Each row is a point. A path goes straight from each point to the next, and from the last back to the first. The post is the endless flat space through its rows: a point in 2 columns, a line in 3, a plane in 4, and so on, so that a path can go around it. How many times does the path go around the post? Going back the other way cancels.
In the rows, zero is written as 128.

Post (1 x 2):
[[114 119]]
Path (29 x 2):
[[102 154]
 [149 182]
 [150  96]
 [113  96]
 [ 57 108]
 [ 79 158]
 [116 158]
 [178 113]
 [150  61]
 [ 91  68]
 [ 39 130]
 [ 93 173]
 [143 145]
 [160  89]
 [120  84]
 [126  96]
 [100  97]
 [ 39 132]
 [114 143]
 [139 133]
 [177  61]
 [137  46]
 [ 74  93]
 [ 73 146]
 [117 195]
 [151 137]
 [130  95]
 [ 92  73]
 [ 68 135]]
Times around: 5

Post (5 x 6):
[[107  86 126 112 135 182]
 [117 120 172  99 147 133]
 [170  95 145 132 155  89]
 [119 111 107 141 125 102]
 [125 143  64 112 131  98]]
Path (23 x 6):
[[107  51 127 141 105 116]
 [115 118 137 101 180 128]
 [ 63 178  95 102 114 130]
 [171 112 119 117 141 118]
 [121 126 115 142 113 121]
 [109 110 158 138 177 120]
 [100  96 150 155 131  85]
 [113 140  94  89 138 110]
 [ 92  69 163 137 153 184]
 [132 120 104 170 143 100]
 [117 162 186  57 150 132]
 [113 187  75 116 126 128]
 [158 126  69 163 123 104]
 [190  88 142 109 134  89]
 [169 104  33 149 116 124]
 [ 99 109 147 181 122 111]
 [ 77 146 122 115 166 111]
 [169  66 153 132 149  87]
 [ 92 157 167  62 174  95]
 [117 120 111 107 151 144]
 [ 73 120 114 108 119  99]
 [140  77 163  93 127 114]
 [191   7 151 159 108 144]]
Times around: 0

Post (10 x 11):
[[124 145 146 105 126 167 106  79  84 120  89]
 [141 123 127 152  70 143 114 128 100  66 163]
 [121 147 214 136  95  86 129 186 153  98 201]
 [178  56  91 127 101 173 190  75 119 119 110]
 [166 161 167 126 120  48  84 137 149 185  88]
 [119 159 122 165  88 138 137 127 135  76 124]
 [182 128 168  87  69 140 193 138  85 108 173]
 [ 76 130  93 105  97  94 149 124 139 170 144]
 [138 141 110 142 122  83 119  88 116 155 182]
 [135 103 126 169 106 146 207 186 106 130 168]]
Path (28 x 11):
[[108 169 162 158  57  89 157 118 128  89 197]
 [111 119 135  66  54 110 111  90 127  43 117]
 [ 79 150 104 165 193 102 173 204  96 160 216]
 [134 130 136  95  99 181 171 142  95 118 172]
 [149 101 162 122  69 136 105  85 127 113 137]
 [143  84 116  94  64 131 178 115 103 151 129]
 [158  52 120  98  90 117  94  87  80  97 141]
 [249 183 111 128 140 128 138  73 115  82 107]
 [139 197 130  58  78 176 134  99 113  91  70]
 [131 130 220 146 103 145 126 113 154 119 175]
 [210 125 113  75  82 110 138 109 118 144 157]
 [210 177 128 121 138 131 133 133  73 140 162]
 [121 122 144  72  64 155 120 106 140 110  92]
 [172 124 222  95  57  96 129 118  82 164 194]
 [215 110 167 174  99  77 187 182  96 147  99]
 [192  90 150 111 182   8 100  63 231 194  95]
 [126 125 195  93 159  76  48 139 168 163 125]
 [182 134 205 120 112 126  84 137 106 142 181]
 [100 191 198 116 104 200 129 127  51  79 113]
 [ 80 143  71 127  83  75 163  86 150 142 117]
 [184 132 166  85 155  86 106  74  93 116 159]
 [114 175 108  54  66 132  96 134  69  99 156]
 [189 180 136 113  53 125 163 127 120 105 154]
 [180 151 166 147  61 121 164 100 150  95 153]
 [ 86 132 158 105 121  75 196 171  84 226 153]
 [134  55 103  62 104  92  56  72 139 108  81]
 [ 87  75  50 135 108 128 173 117 144 138 121]
 [ 30 143 108  80  61 123 159 103 157  99 133]]
Times around: 4

Post (13 x 14):
[[223 147 158 145 121  98 155  59  81 139 141 118 113 139]
 [ 95 156 123 164  97 119 100 125 110 124 128 129  95  89]
 [141 103 119 102 183 122 150 122  95 150 145 113  67 141]
 [ 61 158 161 177  93 162 136 144 118 132 138 149 131 167]
 [187 124  93  61 107 114 138  80 154  99 130 128 182  98]
 [152 141 109 110  82  99 127 172 108 100 138 184 140 106]
 [146 120 155  60 155 161 104 137 128 137 159 105 104 123]
 [136 160 138 113 103 118  96 115 184 131 125 165 144 186]
 [137  96 182  87  91  65 137 133 101 129 151 145 123 143]
 [ 82 125 142 108 177 128 134  77 133 155 142 161 107  79]
 [195 146 161  84 115 100 133 222 113  78  84 121 150 201]
 [ 95 158 120 120 115 121 147 163  59 176 117 159  85 115]
 [186  92 109  68 172  82 102  53  76 144 153 142 146 127]]
Path (32 x 14):
[[154 145 117 139  94 109  30  97   8 139 113 107  93 131]
 [220 143 153 170 125 107 159 153  64  58  83 103 149 127]
 [192 143  88 159  87 124  95 135  30 172 187 163 113  86]
 [126 122 135  71 163 110 106 159  74 193 125  86  73 199]
 [116 160 148  55  88  73  99 201  99  73 111 148 131 146]
 [178 154 134  56 130 146  59 170  89 103 129 147 124 108]
 [ 84 109  94 126  92 172 157  77 163 100 127 124 142  96]
 [166 165 188 178  94  83  90  67  84 102 115 133 119 132]
 [144 136  98 136  92 107 134 107 166 127  78 160  82 129]
 [105 101 180 107 117 125 143 219  77 107  89 159 206 124]
 [163  94 162 127 110  82 126 217  95  79 116  46 127 122]
 [186 109 180 134 109  54 114 152  77  83 123 110  95  65]
 [221 106 174   7  88 115  73 195  12 163 110 133 125 138]
 [ 64 115 123 109 131 185 141 239 103 140 127 166 210 167]
 [177 177 176  93 106 100 153  92  95 158 123 118 207 142]
 [122 195 126  72 158  99  49 130 161 138 100 121 106 124]
 [146 176 129  91 100 103  98  91  91 123 107 169 130 104]
 [178 115 206  45 152  75  97 129  95 112 106 162 163 145]
 [148  91 154 129 118  94 144  96  27 119 107 157 186  70]
 [162 141 159 152 128 105  87 171  78 140 162 119 100 126]
 [126 128 154  66 130 133 142 198 117 173 110 107 146 135]
 [179 147 204  97 149 131 162 175 105 107 109 143 188 142]
 [196 199  90  94  96 108 123 160 106 145 157 144 113  98]
 [164 122 177  89 148  76 174  50 135  80 129  85 149 118]
 [176 113 128  33 149 144 118 224  62  77  94 115 164 238]
 [ 86 114 122  68  83 105 112 110 135 145 126 204 136 103]
 [124  85  91  61  73  80  83 148 126 159  95 123 124 122]
 [164 116 140 126  97 147 131 135  15 154 156 211 161 151]
 [144 129 181 131 143 136 122 128  95 163 167 228 152 167]
 [ 85 123 181 120 125 167 200 198 158 122 165 159 163 115]
 [126 129 122 139 139  87 136  84 165  26 101 111 245 136]
 [216 159 123  59 109 126 130 122  87 121 131  75  61 129]]
Times around: 4

Post (17 x 18):
[[126  69 117 208 116 129 141 120 163 217 103  67 118 130 167 127 118 102]
 [ 94 145 161 165  97 117 128 130 141 115  64 122  67 128 100 137  89 144]
 [186 126 150 139 166 187 121 133 177  46  63 177 138 198 108  73 111 163]
 [132 131 127 116 163 154 146  70 121 100  91 132 114  91 132 138 168  80]
 [ 94 137  90 139 162 146 126 141 130 114  72 129 102 128 123 141  99 120]
 [136 118 133 127 135 119 114 124 122  84  64 128 144 139  98 129  91 139]
 [144 125 127 145 120 107 127 120 179  88 140 140 122  97 146 109 116 149]
 [ 85 147 127  47 123 116 152 111  84 187  77 133 159  98 105 110 104  34]
 [145 136 169 135  45 125  64  84 143 118 128 181 115 162 191 153 112 122]
 [153 118 131 157 163 156  88 110  91 107 164 173 131  99 132 139 104 145]
 [102  83 152 162 160 135 124 125 110 124 145 107  76 108 166 151  85 107]
 [ 59 127 117 170 115 126 163 102 118 169  84 112 119 123 151 155 118 156]
 [113 123 155 164 105 107 124 118 113 108 102 110  74 190  87 121 107 113]
 [122 156 133 158 163 174  85 137 113 105 105 128 171 126 121 129 115 119]
 [ 99 131 129 146 163 118 133 109 173 157  68 112 138 169 101 124 105 120]
 [ 87 108 117 210 152 131 158 118 141 113  96 165 143 104 133 161  99 147]
 [113  91 145 109 132 114 113 137 136 127 123 154 149 102  90 108 134 127]]
Path (29 x 18):
[[165 144  73 148 221 198 120 130 143 117  69 131  97 164  48 116  71 140]
 [131 126 157 151 143 176 111 152 110 113 102 166 152 171 171 145  58 153]
 [137 180 153 203 116 123 139 119 117 111  25 119  40  99 117 189  94 105]
 [ 71  87 109 194 165 102 143 110 212 202  13  96 139 183 166 154  92 160]
 [100 136 106 131 170 183 121 136 124  80  95 111 109  95 139  98 141 140]
 [169 163 157 165  66 140 141  72 107  32 163 165  69  86 145 114  91 159]
 [124 132 160 128 138 187 128 150 110  77 103 194 103 138 142 149  79 129]
 [161 110 174 203 111  90  86 157 169 116  81 137 184 170 101 138 120 141]
 [109 164 145 161 153 174 133  91 117 143 141 142  72 105 174 116 158 156]
 [ 97  86  75 170 190 115 105  92 157 128 112 163 150 200 115 128 108 162]
 [137 165  92 108 164 149  74  97 156  68 122 132 101  96 110 121  98 180]
 [120 115 131 101 117 105 154  85 101 169 127 101 120  91 156 178  83  77]
 [ 95 151 132 180 158 156 131 156 113 154 114 138 133 201 103 132 119 118]
 [229 109 189 168  93 133  88 129 118  68 148 208  90 180 141  87  89 128]
 [164 108  75 194  90 126 122 136 112 125 129 197 116  82 123  81  86 122]
 [140 100 130 160 170 119 111  97  91 105 137 139 150   7  96 122 172 148]
 [125  77 148  99 166 118 113 127 127 157 103 119 169 128 127 121 165 123]
 [129 166 138 185 106  91 191  82 120 112  87  45  82 126 102 147 128 120]
 [181 161 116 144 152 200 100  69 198  62  64 182 174 118 109 137 166 160]
 [126 126  85 165  86 108 135  62 115 113 103 112  63 125 179 154  62 116]
 [ 97 149 149 139 136 149 127 107 108 139  96 148 172 111 161 117 104 125]
 [112 151  53 125 154 141 119 108  85 136  66 156 131 164 166 133 101 160]
 [121 151 111 159 152 146  69 120 151 131 127  62 148 125 144 112 141 111]
 [156  88 163 189 102 166  86 187 188  98 100 182 116 135  78  81 104 129]
 [133 131 119 217 118 133 117 117 112  69 148 145 129  91 142 170  97 144]
 [152 111 199  75 134 129 115 143 157 151  38 143 103 155  78 112 109 104]
 [131 128 229 108 102 141  77 142 137 112  99 204 150 128 133 105  89 125]
 [130 157  91 169 130 130 122  91 146 116  67 102 147 112 171 148 110 108]
 [ 98 174 143 181 140 180 100 132 161 112  36 137 146 110  86 132 108 160]]
Times around: 3

Post (17 x 18):
[[113 213 133 125 148 160 118  86  97 127 119  87 153  81  92 129  28 159]
 [124 181 174  94 161 112 166 123 133  91 124  90 119  53 115 138 102 196]
 [158 118  89 118 143 137 151 146  86 129 141 166 166 134 129 159  88 140]
 [147  97  62 131 194 124 146 102 106 121 139 179 116 140  84 141 109 152]
 [139 123 165 122 137 143 143  91 187 113 147 151 158 150 154 103 155 171]
 [113 142  82 123 187  62 112 128 102 126 127 147 103 164 112 176  99 147]
 [101 190 124  63 116 156 153 104 133 102 130  84 124  91  95  58  80 111]
 [103  93  83 147 162  98 123 110 126 148 135 191 139 106 111 172  54 158]
 [134 130 158 124 106 123 168 115 122 148 170 121 123 113 188  81 186 103]
 [137 117 121 160  79 145 139 107 184 140 109 147 128  99 159  94 129 122]
 [110  71 164 170 117 139 140 133 132 105 123 104 142 134 140  92 165 140]
 [126 107 123 113  89 141 142 141 174 174 170 120 160 134 127 116 196 147]
 [ 93  87 196 120 115 155 150 125 160 133 109 138 100 133 149 156 164 118]
 [128 137 140 137 121 159 143 147 133 119 142 175 125  91 135  97 156 140]
 [158  71 158 129  63 150 126 145 160 127 186 142  88 166 151  82 144 120]
 [132  93 178 101  78 139 108  94 142 126 131 144 144 133 146 108 182 149]
 [139 102  72 117 210 127  85 129 100 146 107 143 122 114 108 157  58 132]]
Path (31 x 18):
[[102 155 143  83 124 117 113 187  89 157 165 103 108 169  67 175  93 106]
 [145 105 174  87 117 118 113 126  89  95 170 110  89 120 111 123 114 148]
 [ 88  97 133 147 103 122  76 116 116 153 120 159 143 137 135 114  78  96]
 [ 96 245  68  70 172 116 170  98  72 154 123 159 138 115 111  71 128  79]
 [128  59 201 126 136 102 155 150 184 113 146 179  68  98 104 169 168 182]
 [120 158 184 114 125  86  85 106 196 115 125 114 109  82 144 116 184 164]
 [ 95 145 134  95 171 138 153  97 200 128 141 147 119  52 138 109 140 155]
 [ 96 154  77 164 156 187  97 108 106 147  87 189 105 145 129 141  97 124]
 [144  66 158 110  90 184 133 133 227 129 163 185  88 125 110  78 120 160]
 [206  86 118 126  92  66 135 135 249 208 189 193 166  99 164 111 178 208]
 [120 176 112 152 175 149 126  84 246 107 101 124 109 135 101  86  89 140]
 [123 124 167 188 190 116 153 141 138  76  93  54 147  93 156 131 125 179]
 [132 105 139 140 173 135 167  84 140  93 142  48 140 125 168  28 172 128]
 [125 136 114 131 127 188 142  68 186 121 100 186 177  87 117  89  82 189]
 [109  83 160 119  57 129 168 180 133 158 142 134 144  78  88 127  88 157]
 [103 132 203 133 167 161  89  88 167 114  92 169 138 161  87 146 112 136]
 [173 109  91  99  85  90 160 140 166 109 174 178 119 135 155 135  89 136]
 [107  91 141  73 168 146 113 169 149 120 109  67  70 133 150 177 170 127]
 [138 143 126 141 139 118 151  55  70 131 152 135 206 109 149  96 170 221]
 [135  52 128 130 111 123 132 137 156 110  95 160 123 158 102  73 172 186]
 [128 157 142  80 144  91 123  70  63  86 141 133 154 122 153  83 110 153]
 [107 147  75  72 108 126 179 102 172 112 168 132 123 156 114  95 103 159]
 [111 102  98 114  78 160 182 142 103 175 160 190 145 115  67 107 159 164]
 [127 153 158 118 233 160 116 103  96 123 124 127 105 139  94 130 118 153]
 [120 177 109 163 107  80 138  96 198 133 113 123 161 110 130  89 125 139]
 [108 118 127 179  78 146 180  72  86  92 114 138 131 120 181  76  48  37]
 [117 134 129  71 125 168 100  77  90  96 115 157 176 106 106 114 109 157]
 [120 148 111  93 176 142 140 114  66  97 144 164  80 114 117  65 142 156]
 [121  49 105 133  79 113 143 118  56 136 127 161 101 153  93 141 131 120]
 [ 89 121  91 101 169  78 181 139 104 165 165 137 111 159 110 155 164 137]
 [177 119 155 114 137 115 161  84 148  80 116 243 146  67 125  79 104 212]]
Times around: 4

Post (17 x 18):
[[181 130 129 150 144 145 144 161 153 128 139 140 122 169 130 120 152 132]
 [ 96  97 164 100 163 125 138 182 120 188 100  88 121 112 110 141  82 175]
 [138 111 122 138 156 200 131 119  17 189 120 142 110 108 142 147  97  93]
 [144 164 135 112 123 115 142 172  61 108 134 142 122 133 166 157 181 144]
 [138 122 228 105  76 109 234 194 137 113 186 121 102 132 158  89 190 136]
 [176 108 144  95 142 121 103 130 140 158 102 149 123 112  76 136 123 146]
 [148 117 145  75 144 143 190 178 136 127  73  33 152 131 111 168 110 137]
 [121 130 163 130 116  92 173 124 134 131 137 147 136 125 113  70 132 107]
 [100  67 133 135 113 126  64  86 218 145  72 227 193 147  92 161 138 157]
 [112  71  70 125 156 156  91 125  90 132  72 183  95 109 117 100 199 132]
 [197  67  49  66 142 153 210 116 161 138 141 150 138 132 134  91 118 143]
 [ 47 125 145 133 131 104 118  99 136 181 144 132 130  88  90 183 125 114]
 [125 149 117  94 158 158 136 150 106 142 121 169 124  98 132 111 148 155]
 [116 166  97  98 138 131 157 133  25 200 133 178 128 106  95 115 198  92]
 [ 38 178 157  70  71 165 134 135 164 111 163  49 132 174 140 165  91 186]
 [163 168 141 121 141 127 189  85  83 176 118 200 110 149 132 150 193 152]
 [ 70  87 169 132 161 161 108 120  50 124 120  45 181 136 121 173 129 127]]
Path (22 x 18):
[[167  48 152 137 140  82 167 182 114  99 101 121  97 103 115 146 221  67]
 [109  78 183 144 183  86 230  91 119 154 206 129  63 102 166 102  75 111]
 [140  75 131  69  84 122 130 109 120 146 158 141 140 150 137  60  86 154]
 [147 120 149  98 131 136 114 103  98 155 148 104 207  76 102 159 114 145]
 [163 165  30  92 196 169 127 133 136 179  45 201 116  97  66 161 149 177]
 [108 134 120 181  95 197 103 125 127 154  93 216 107 146 143  67 201 124]
 [115 163 146  79 136 150  79 119  38 135 136  94 134  85 135 147 184 142]
 [ 57 140 147 123  83 138 144 142 118 230 104 106 159 162  68 124 123 173]
 [ 62 114 179 149 172 169 173 106  80 189 191 197 102 132  97  84 144 135]
 [198  58 103  91 131 106 125 170 154  84 140 171  78 182 146 135 236 182]
 [ 22 109 161 172 130 141 178  73  97 241 112 140 149 135  92 136 162  80]
 [141 129 127 133  70 134 146 114 140 238  89 132 104 143  67 180 179 114]
 [ 19 101 146 115 142 205 139 141  34 171 111 157 116 119 183 179 215 101]
 [136 133 167  90 206 165 131 173  48 170  68  36 132 112  80 218 120  96]
 [136 119 204 121 176 120 174 183  67 196 193  48 207 134 150 126 105 139]
 [140 161 145  86 122 129 125 191 170 114  92  74 144 109  74  98 106 147]
 [139 105 105 125 158 153 115 206 101 157 133 152 140 113 126 210 173 138]
 [112 101 145 110  93 152 244 144  97 172 150 117 148  76  80 154 149  80]
 [ 41 131 207  72 102 176 180 126 152 123 180 157 146 153 131 164 118 194]
 [114 145 109 112 203  95 140 167 107 138 108 180  96 108 133 142 165 151]
 [ 92 112 145  97 142 164 144  50 186 187  86 127 165 124 102 148  43  87]
 [106 165 133  99 145 140 105 142  97 135  60 151  83 105  94 106 249 135]]
Times around: 2
